Every row gives one point. To make a cloud, some directions were put in groups of two or more. Within a group, all points are equally far from the middle, so they leave a hole (a ring in 2 directions, a hollow ball in 3). The other directions are filled evenly. Then the cloud was stretched, turned, moved and blurred a little. Count the holes, and give their numbers of directions, smallest first.

Cloud (14 x 2):
[[ 58  22]
 [-50 -24]
 [-51 -35]
 [-13 -58]
 [ 12 -49]
 [-14  24]
 [-50 -26]
 [ 21 -43]
 [ 58  26]
 [ 15  39]
 [ -6 -56]
 [ 54  32]
 [ 45  40]
 [ 58  25]]
Holes: 1 (2)

Cloud (20 x 3):
[[ 13 -10  -1]
 [-47 -36 -17]
 [ 49 -19  34]
 [-23  -4 -18]
 [-17 -17  16]
 [ 50 -20  16]
 [  0  29 -21]
 [ 34   9  -2]
 [ 16 -25  30]
 [  3  56 -37]
 [ 11 -28 -18]
 [-17  19 -22]
 [-16   7 -27]
 [ 35 -30  34]
 [ 10  60 -24]
 [  9  40 -32]
 [ -8  48  -2]
 [-32  42 -10]
 [ 18  40 -25]
 [-14  28   5]]
Holes: 0

Cloud (28 x 4):
[[ 34  17  46  17]
 [ 26  12  44  22]
 [ 47  12  41  15]
 [ 21  46  39 -36]
 [ -6  19 -16  29]
 [ 27 -13 -28  33]
 [-23 -22 -18   0]
 [ 17 -35  11  39]
 [ 29 -37  18  22]
 [ 58 -11  -9   1]
 [ 13 -38  12   4]
 [ 60  -7  29   8]
 [-29  12  22   0]
 [  8 -45 -37  25]
 [ 37  38  46   2]
 [ 18  43   4   3]
 [  0 -47 -29  21]
 [ 16  53  17 -22]
 [ 10 -49  -4  25]
 [  7 -32  14  -2]
 [ 53  18  34  10]
 [-17  27 -16  -8]
 [ 28  -8  35  30]
 [  1  15  38  26]
 [ 32  50  31  -7]
 [ -8   2  30 -17]
 [ 25  54  28 -15]
 [ -6 -33 -34   6]]
Holes: 2 (2, 2)

Cloud (50 x 6):
[[ -9   9 -22  13  31  25]
 [  1   4  35 -29  39   1]
 [-37 -12  25  24 -22  17]
 [-30 -39 -21  17  -3  -6]
 [-36 -25  -1  12 -21 -33]
 [-45 -21  16  -3 -13 -29]
 [ 14 -27 -35  -5  -7 -11]
 [ 17 -15 -27  27 -40  20]
 [ 14  -8   8 -11 -33  28]
 [ 14 -18 -20  34 -42  16]
 [  8  21   8 -24  16 -35]
 [-32  -5  40  12 -34  15]
 [ -8  13  29 -29  37   4]
 [-16   6 -54  17  -4  -7]
 [ 11  38  24  10 -17  -9]
 [  9  45  -5 -14 -19   8]
 [-16  14  20 -24  28 -28]
 [  9 -15  60  -9  -8   5]
 [ -4  13 -57  22 -29   5]
 [ -7 -27 -45  12 -19  -9]
 [ 22  31  26   6 -14 -20]
 [-11  26  -2  27 -39  -9]
 [-17   3  29   9 -52   3]
 [-11  34  28   6 -27  10]
 [-24 -44  14  11  -8 -37]
 [-13  -5 -55  14 -20  -3]
 [ -8  -7  21  -3 -49 -19]
 [-29  14  23 -24  25 -14]
 [ 20  13  39 -18  16  18]
 [  0  23 -30  11 -24  48]
 [ -5  24  -8 -10  18  44]
 [ 20 -24 -20  33 -32 -21]
 [ 11   0   1  27  27  16]
 [ 13  32 -48  32 -19   8]
 [ -2  -2  -9 -20 -37  -4]
 [  3  20 -44  27 -35  30]
 [-30 -21  17 -11 -25 -35]
 [-12  -5  28  13 -54  -4]
 [-33   8  34  14 -23  17]
 [-16 -39  41 -11   7 -40]
 [  3  30   1  15 -12 -34]
 [-30 -40  -8  18 -11 -24]
 [-26 -42  34  20 -10   1]
 [ 32  19 -15  31   4  24]
 [  7 -38 -21  -8  19  -7]
 [ 37   1 -18 -15   1 -15]
 [-11  22 -34 -22 -10  -1]
 [-12  13 -21  28 -12  43]
 [ -4  40  14  -9 -29  15]
 [-43 -36  38   6 -10  -6]]
Holes: 3 (2, 2, 2)

Cloud (54 x 6):
[[ 21  -3  16  25  23  18]
 [ -6   1  15 -19  48  -6]
 [ -1 -27 -18   6   3 -38]
 [ 18 -11  -1  -8  38   1]
 [ 17  -7  -4 -11  19  26]
 [  9   0  -2 -41  21  -5]
 [-24 -12   6 -10  50  12]
 [-15  29  10  -2  35  -5]
 [  2 -26  19  -3  37   0]
 [ 21  -8 -27  39   7 -29]
 [ -8  23  13   3  21  17]
 [-49  -2 -13 -11  13 -39]
 [ 33 -20   9  16  23  21]
 [ 32  -8  14 -19   2   4]
 [-14 -14  -8  32  12 -42]
 [-15  20  -4  19  -7   2]
 [ 26 -37 -15  -8  17 -29]
 [ -3  27   3 -14  28   7]
 [  3 -17  48   3  17  -2]
 [  2 -38   8  -2  33  -3]
 [-10  -8 -23   8 -22 -11]
 [  6   4  30 -23  13  12]
 [ 24  -2  18 -24  13 -20]
 [-25   7  17  -1 -21 -11]
 [ 22 -35 -14 -13  16 -11]
 [-37   9 -13  17  18 -24]
 [-38  -7  -5 -37  11 -17]
 [ 34 -35  -6   1  31  -2]
 [-20  21  -7   6  -3 -30]
 [ 18   8   6  31   8  12]
 [-10 -21  17   5  -6 -12]
 [ 13 -29 -24  -1 -10 -22]
 [ -1   2   3 -41  18   6]
 [-30  23   6 -44  35  15]
 [-21   0  16  47  27 -16]
 [-33 -19  18  34   9 -31]
 [  3  14  -4 -16  39  -1]
 [  9   7   7  41 -10  19]
 [ 10  -7  14 -21  24   5]
 [-29   7  -1 -22  59  -5]
 [-24  30 -10  -1  34 -27]
 [ 30 -28  25  59 -26 -16]
 [-44  14  -3  -5  -6 -23]
 [-27 -26  18  35  -7 -10]
 [ -5  11 -10 -18  34  12]
 [-18   3  16   4  48   6]
 [ 22 -22   5  12 -15 -24]
 [ -7  -3 -10 -16 -17 -19]
 [-25   9  19 -42  24   9]
 [-41  25   7  12  -2  -6]
 [-54   0 -17   7   3 -14]
 [ 10  20  19 -24  25   8]
 [ 21 -11   3 -19   1  31]
 [ 60  -3   7  14  24  -2]]
Holes: 1 (2)
